Each row is a point. To make a cloud, some directions were put in groups of two or more. Within a group, all points are equally far from the middle, so they leave a hole (a ring in 2 directions, a hollow ball in 3). The other directions are filled evenly. Then the cloud was stretched, turned, moved and blurred a little. How many holes are there, and how many directions does each take, smallest first?
In the rows, zero is written as 128.

Cloud, 22 rows:
[[167  85 168]
 [152 163 144]
 [ 91 130 106]
 [123 118 148]
 [149 153 148]
 [152 117 138]
 [103  95 148]
 [160 106 127]
 [139 114 181]
 [ 76 164 133]
 [130  99 139]
 [111 131 188]
 [140  95 176]
 [ 89 114 130]
 [142 104 132]
 [122 163 115]
 [113 120 129]
 [ 96 146 186]
 [ 98 107 124]
 [132 128 143]
 [157 181 112]
 [137 166 150]]
Holes: 0

Cloud, 48 rows:
[[166 156  97 147 142 107]
 [126 115 154 112  81 128]
 [113 151 159 126 159 116]
 [148  89 157  98 107 160]
 [134 172 125 139 151 147]
 [153 132 141 132 166  82]
 [186 109 168 110 112 105]
 [156 141 142 148 151  80]
 [101 122 108 131 159 134]
 [137 149 133  81 164 128]
 [118 141 112  78 145 106]
 [132 164 149 126 163 141]
 [128 116 153  86 103 152]
 [106 127 135  79 133 106]
 [147 152 159  91 110 153]
 [142  90 177 118 132 154]
 [134 146 176 113 117 152]
 [188 137 135 143 105 107]
 [180 112 128  93 104  93]
 [167  92 109  98 170 138]
 [117  82 133 115 104 100]
 [107 143 102 151 142 132]
 [144  86 119  89 139 166]
 [166  96 122 111 109 175]
 [113 139 109  79 141 108]
 [147 173 130 143 115 149]
 [147 101 119 102  97 167]
 [157 104 121 159 159 147]
 [172 145 140  83 100 117]
 [129 156 114 101 172 123]
 [145 165 126 124 115 168]
 [120  95 145 132  91 105]
 [169 144 168 135 158 111]
 [169  83 155 119 103 100]
 [156  79  97  93 118 134]
 [181  94 120  82 149 148]
 [190 132 154 111  99 110]
 [155 135 166 100 159  97]
 [146 170  94 125 118 140]
 [139 122 154 157 113 162]
 [176 144  94 103 107 109]
 [154  82 115 116 124  81]
 [159 139 107 105 178 117]
 [107 127 159 110 106  94]
 [161 159 155 141 161 118]
 [132  99 130 171 130 113]
 [154  74 156  88 126 146]
 [142 166 117 145 107  94]]
Holes: 2 (2, 4)

Cloud:
[[127 102 155 157 162 126  61 126]
 [103 188 141 123 144 167 125  80]
 [144 118 153 131 134 120  71 136]
 [ 86 105 108 115 147 125  99 115]
 [ 77 104 138 111  97  90 104 115]
 [148 131 102 100 171 145 103 153]
 [140 123  82 109 158 102  90 140]
 [166 140 153 111  72 112 113 138]
 [106 137 173 135 139  98 169 112]
 [150 122 141 124  94 152 147 117]
 [115 149  95 175 150 169  88 133]
 [159 113  98 106 111 128 149 103]
 [ 88 180 152 165 134 159 120 161]
 [170 113 164  82 141 139  88 130]
 [159 140 163 151  71 121 121 113]
 [150 160 100 111 103  85  99 136]
 [109 120 175 109 100 135  89  95]
 [107 136 157 135 138 153  95 124]
 [154  96 162  95 105 129 139 103]
 [ 91 186 131 116 136 112 144 133]
 [118 116  82  97 164 131 130 131]
 [128 163 103 155 163 165 134 114]
 [153 126  86 131 167 153 132 140]
 [122 118 131 156 121 130  78 101]
 [118 135 130 124  85 107 162 162]
 [174 149 122 164 144 127 168  94]
 [ 81  98 123 152 155  93 159 149]
 [104 147 143 135 114 161  95 157]
 [131  91  87 165 136 145 121 112]
 [141  91 136 149 119  86 110 174]
 [ 95  99 104 143 104 109  98  62]
 [113 186 162 110 112 115 128 120]
 [145 100 115 132 158 136 134  69]
 [115 174 117 151  96 110 116  73]
 [157 139 118 168 159  83 120  86]
 [168  96 131  90 114 152 130 196]
 [129 134 137 102 133 143  74 122]
 [103  78 136 137  86  99 118 124]
 [ 84 158 141 140 147 120 119 138]
 [110 124  96 133 161 166  88 102]
 [104 149 144 183  61 112 125 148]
 [ 84 147 116 155 155 120 183 122]
 [132 114 148 172  87 134  98 149]
 [128 148 162 145  72 132 182 126]
 [ 82 105 114 153 138 121 124 113]
 [137 133 145 145 117  73  87 121]
 [152 135 122 105 147  61 125 165]
 [ 95 117 162 138 143 165 110  72]
 [134 132 132 115 108 163  78 165]
 [134 145 112 172 112 116 117 102]
 [151 153 108 102 155 120 135 121]
 [ 97 189 137 112 103 145 105 126]
 [102 148  97 136 125 103 141 102]
 [135 140 110 144 120 119  78 108]
 [101  92 118 120 148  90 162  85]
 [155 132 146 101 128  73  84  90]
 [111 135 163 146 147  84 111 117]
 [123 123 100 131 114 121 125  89]
 [ 96 119 145  81 117  92  83 117]
 [183 146 133 141 171 144 149 112]
 [145 126 152 167 144 164 107 109]
 [118  85  88 155  94 110  93  96]
 [101 134 114 174  92 146 115 122]
 [ 71 109 101 148 148 103 142 134]
 [135 177 149 134 126 104  99  88]
 [109 150 119 116 111 131 138 114]
 [103 127  78 114 128  97 126 122]
 [139 105 117 108 121  85  77  81]
 [143 123 128 111 103 121 135 116]
 [105 126 108 168  98  94 182  75]
 [124  94 137 136 119 128 142 113]
 [161 163 136 145  91 135 107 163]
 [104 159  99 108 137 145 159 102]
 [156 150 129 143 133  85 119 171]]
Holes: 0

Cloud, 91 rows:
[[178 106 111  90 133 102  70 113 159]
 [138 103 107 113  58 114 105 161 134]
 [168 130 137 160 113 150 149  93 115]
 [154 105 112 114  71  91  70 168 144]
 [116 113  94 147 126 172 142 109 162]
 [175 119  82 113 144 118 101 153 129]
 [157 108 112 107  74  96 111 130 147]
 [171 129 106 162 118 162  59 123 148]
 [156 129 142 133 168 145  88 114  89]
 [145 111 150 115  70 135 111 134 112]
 [154 145 145 153 104 101  91 136 141]
 [116 149 106 144 114 163 112  84 124]
 [138 118  66  93 136 156 102  92 184]
 [126  88  78 114 113 166 104 166 130]
 [165 116 151 112 141  95  99  90 150]
 [150 158 118 108 107 102 107 151 105]
 [175  88  99  88 149 116  91 101  91]
 [156 128  88  89 158 129  95 125 114]
 [113  98 143 107 151 155  93 128 147]
 [186  92  82 118 142 133 138  96 150]
 [118  94  98  76 166 120 144 104 140]
 [112  77  96 147 143 154 101 148 129]
 [112 106 131 132 171 162 133 100 154]
 [162  81  90 114 146  99 104  96 107]
 [ 98 110  90 131 129 104 129  92 157]
 [108  79  96 141 139 146  64 129 152]
 [155 134  84 153 142 160  77 121 139]
 [134  72  90 102 142 147 141 140 128]
 [103 109 148 142 115 111 125 154 174]
 [165 166 132 130 103 161 111 140 155]
 [168 110 120 100 117  88  92 132 138]
 [113 101 113 152 102 179  92 124 137]
 [182 150 107 107 113 144 169 123 116]
 [174 117  94 114 121  84 109 152 167]
 [178 144  85 119  93 130 137 115 124]
 [ 97 102  85 122  99 113  98 133 104]
 [131 129 109 137 167 145  65  97 133]
 [170 128 124 109 135 114  76 157 135]
 [123  97 113 161  90 113 127 124 124]
 [170 118 102 113  77 121 131 124 112]
 [118  96 129 165 113 106 157 129 124]
 [132 133 137 100 163 170 164 122 137]
 [158 111 110 115  55 118 100 155 134]
 [145 144  71 127 134  87 126 126 170]
 [114 105 150 152 103 120 146 115 126]
 [133 161 115  85 106 125 111 101  89]
 [ 96 103 150 133 151 124 128 127 122]
 [117  99 100 155  84 167  92 126 146]
 [116 118 142  93  95 122 141  90 168]
 [118  89  75 121 153 143 110 111 173]
 [ 97 102 136 130 145 116 103  90 167]
 [153  85 152 125 136 160 127 101 155]
 [154 128 137 178  91 121 156 133 137]
 [113 120  94  86  99 138 137  87 114]
 [104  84 144 130 152 132  96 112 129]
 [154 132  72 153 155 138 113 140 174]
 [143 100 114  96  72 112 112 114 131]
 [133  66 126 137 150 133  84  88 148]
 [174 103  77 142 140 128  89 140 131]
 [ 87 122 145 138 111 135 104 113  89]
 [169 120 131 158 101 156 104 100 140]
 [137 169 115 104  88 132 115 125 174]
 [125 159 120 164 125 115 113 131  99]
 [146  71  92 158 125 146 101 156 152]
 [157  75 118 141 153 142  91  88 108]
 [118 106 158 151  96 125 130 134  92]
 [114 119  95  97  93 137 148 115 114]
 [144 157  98  99 105 162 126 138 110]
 [170 151  72 121  89 123 110  92 161]
 [165 142 108 108 110  86 107 142 146]
 [161 125  81 142 172 128 136 120 130]
 [153 130  79 102 147 119  86 144 131]
 [160  95 120  98 103 151 171 121 125]
 [146  77 102  93 119  87 113 117 182]
 [161 168 102 107  86 123 120 127 156]
 [ 92 124 152 123 118 134 124  82 101]
 [156 110 130 116  71 141 140 156 138]
 [136  92  78 118  99 159 127 163 182]
 [160  81 109 140 134 160 117  79  97]
 [185 144 120 115 101 143 163 142 118]
 [190 125  98 114 122 141 115 161 161]
 [162 169 138 136  91 111 128 143 163]
 [181 144  78 122 117 146 154 128 141]
 [106 134  72 120  97 110  87 135 139]
 [143 160  88 165 104 107 117 120 158]
 [159 131 107 169 153 118 100 141 174]
 [170 131 126 105 127  89  98 128 164]
 [105 121 125  94 102 113 125 140 131]
 [162 146 134 112 155 158 115 117 147]
 [160 167 133 119  99 157  96 113 147]
 [137 149  80  98 114 147 151  90 129]]
Holes: 3 (2, 2, 2)

Cloud:
[[145 150 165 130  81  87 126 137 153]
 [104  96  66 142 123 173 122 150 112]
 [ 98 148  86 139  84 112 136 150 147]
 [149 120  79 130 114  94 176 112 117]
 [145 112 175 158 158 120 147 106 155]
 [137 106 141 111  85 107 162 177 129]
 [136  99 129 104 132 160 157  98 149]
 [150 141 124  92  88 123 114 159 143]
 [139 135 103 148 133 160 161  93 108]
 [114 167 165 169  88 122 123 121 132]
 [110  68 122 143  89 130 120 142  93]
 [119 110  86 160 164 124 119 168 159]
 [160 107 112 143 139 118  71 142 126]
 [ 81 126  96 141  99 119 116 134 155]
 [ 99  99 104 151  69 134 110 132  86]
 [113 102 155 166 138 119 109 136 176]
 [101 128 127 184  98 169 137 158 107]
 [ 98  93 103 177 116 101 163 125 140]
 [124 148 110 162 129 152  82 137  84]
 [147 121 147 162  87 131 174 136 164]
 [ 91 125 132 103 140 169 143 156 144]
 [ 95 132 121 125 116 154 141 185 150]
 [118 133 181 147 138 139 140 130 168]
 [ 97 140 130 139 127 109 127  85  94]
 [141 112 102  91 145 159 153 150 150]
 [118 106  88 165 110  94 104 100 158]
 [165 124 110 131 174 130 159 160 153]
 [131 127 127 165 148  88  95 158 160]
 [125 134 103 123 139 160 116 103  74]
 [131  88 142 152  85 142 165 176 117]
 [121 151 131 129  80 138  99 154  69]
 [100  94 143 140  96  94 102 123 153]
 [148 102 143 174 116 105 119 111 178]
 [134 146 177 156 134  77 132 133 125]
 [176 116  90 159 107 122 141 170 146]
 [155  87 117 172 138 134 172 124 122]
 [103 117 140 152 118 133 167 147  79]
 [135  83 150 123 108 125 170 104 155]
 [ 92  84 148 126 140 124 145 150 162]
 [116 106 128 156 128 120  65 125 128]
 [151 140 167 172 103 161 142 174 124]
 [129  99  94 181 131 111 160 173 134]
 [148  99  99 128 129 106  78 142 108]
 [128 144  82 138  78 151 164 170 123]
 [169 123 156 140 137  95 121  77 130]
 [103 123 145 106 104 121 178 136 143]
 [132 135 100 104 100 122 100  74 114]
 [136 128 117 189 151 123 129 182 123]
 [146 141 142  86 104 136 152 163  88]
 [126 145  87 191 128 122 132 172 125]
 [155 130  92 168 135 139 178 121 122]
 [141 129 174 105 164 131 144 170 134]
 [117 114  85 168 143 125 118 110 170]
 [161 123  95 137 166 112 163 150 114]
 [143 117  73 159  85 165 124 120 120]
 [190 149 117 170 124 100 119 149 125]
 [156  97 114 162 100  89 164 133 167]
 [141 134 138 111  76 140 170 119  84]
 [157 146 105  92 108 107 164 137 112]
 [128 139 107 133 135 151 126  84  84]
 [115 122 160 151  62  90 123 114 119]
 [137 132 102 146  69 167 173 146 118]
 [162 130 166 157  91  93 122 147  99]
 [131  86 134 197 111 136 134 136 136]
 [116 120 131 139 188 124  89 136 124]
 [152 102 110 113 180 151 118 112 115]
 [101 151 104 128 144 165 127 155 153]
 [141 105 154 164 118 102  85  99 129]
 [154 112 134 167 152 119 160 110 175]
 [114 109 127 136 138 132 129 151  63]
 [108 155 130 164  79 130 158 166 144]
 [ 95  99 127  98 147  99 109 138 108]
 [120  97 137 123 126  72  89 114 137]
 [108 142  91 151 155 146 119 116 159]
 [105 171 155 117 117 103 105 123 126]
 [141 128 148 170 149 102 122 180 161]
 [163 129 142 156 176 110 136 166 162]
 [171 146 127 132 121 129 172 105 101]
 [137 138 164 165 128 108 131 152  83]
 [184 171 137 114 125 107 132 146 120]
 [158 106 147 132 114 158  98 161 153]
 [165 136 130 110 137  87 121  80 140]
 [139 130 172 170  93 167 120 144 127]
 [145 101  67 153 109 155 161 134 107]
 [ 99 103 142 134  91 119 139 112  72]
 [116  88 125 130 135  69 136  92 125]
 [105 135 137 123 138 200 130 140 103]
 [111 153 168 174 104 152 145 127 132]
 [131 104 111 156  98  73 127 170 133]
 [128  74 145  98 143 108 148 146 155]
 [159 103  79 138  93 113 131 113  85]
 [162 136 155 123 113 125 185 127 110]
 [177 148 145 140 166  89 135 135 150]
 [140 112 170 147 133  97 175 133 115]
 [160 150 179 133 103  94 144 145 102]
 [108 136 120 189 127 121  99 102 133]]
Holes: 3 (3, 3, 3)
